Every row gives one point. The ring and each string are closed loops that go straight from each point to the next, and from the last back to the first. Before rounding, they use only three directions, however many columns there are. Count how often each string passes through the ring. Passing back the other way cancels.
In the rows, 128 means zero.

Ring (6 x 3):
[[142 121 167]
 [165 152 144]
 [179 152  88]
 [161 131  76]
 [121  99 104]
 [119  90 156]]
String (24 x 3):
[[124 125  78]
 [125 134 114]
 [156 112 103]
 [163  98  78]
 [147 113 107]
 [118 119 112]
 [101 105 110]
 [ 98  77 110]
 [ 86 100 136]
 [129 116 129]
 [137  89 127]
 [127  63 140]
 [ 98  65 163]
 [ 91 104 163]
 [122 110 140]
 [136 117 129]
 [103 108 146]
 [ 86  80 144]
 [111  62 117]
 [137  84 105]
 [134 121 122]
 [143 110 108]
 [151  98  82]
 [146 100  59]]
Times through: 1
String (18 x 3):
[[203 151  65]
 [174 132  96]
 [147 146 115]
 [152 168 113]
 [190 175 103]
 [193 153 114]
 [194 151 130]
 [178 165 163]
 [138 161 170]
 [141 137 145]
 [156 126 136]
 [145 137 141]
 [170 132 133]
 [185 146 129]
 [178 129 113]
 [218 165  88]
 [195 171  85]
 [185 171  80]]
Times through: 0

Ring, 6 rows:
[[ 85 137 107 105 163 134]
 [ 75 150  95  84 135 147]
 [ 94 124 110  94  89 146]
 [126  84 136 126  85 131]
 [147  60 149 152 142 119]
 [130  82 138 144 172 119]]
String, 33 rows:
[[ 72 149 113 106 128 124]
 [ 88 129 121 114 124 125]
 [103 116 113 108 147 139]
 [ 92 136  86  84 199 158]
 [ 75 153  87  86 206 148]
 [ 74 148 113 111 164 121]
 [ 83 134 128 127 137 110]
 [101 114 129 125 130 121]
 [116 101 117 116 160 138]
 [130  88 116 123 207 140]
 [134  79 136 147 199 119]
 [129  79 151 158 160 104]
 [117  91 152 153 123 102]
 [122  90 136 135 138 122]
 [141  71 132 136 167 132]
 [120  93 133 131 133 125]
 [120  87 154 153 108 103]
 [140  63 164 168 125 100]
 [173  31 158 170 178 116]
 [163  47 140 148 189 132]
 [152  59 133 140 186 135]
 [164  47 139 151 209 130]
 [149  58 152 165 191 109]
 [141  70 139 151 204 119]
 [139  78 120 131 228 138]
 [127  93 113 119 211 142]
 [109 111 116 123 206 130]
 [ 86 133 122 125 172 115]
 [ 85 132 126 123 134 115]
 [ 95 119 130 124 114 118]
 [ 82 136 121 116 127 120]
 [ 68 156 100  95 158 134]
 [ 66 160  96  90 159 138]]
Times through: 2
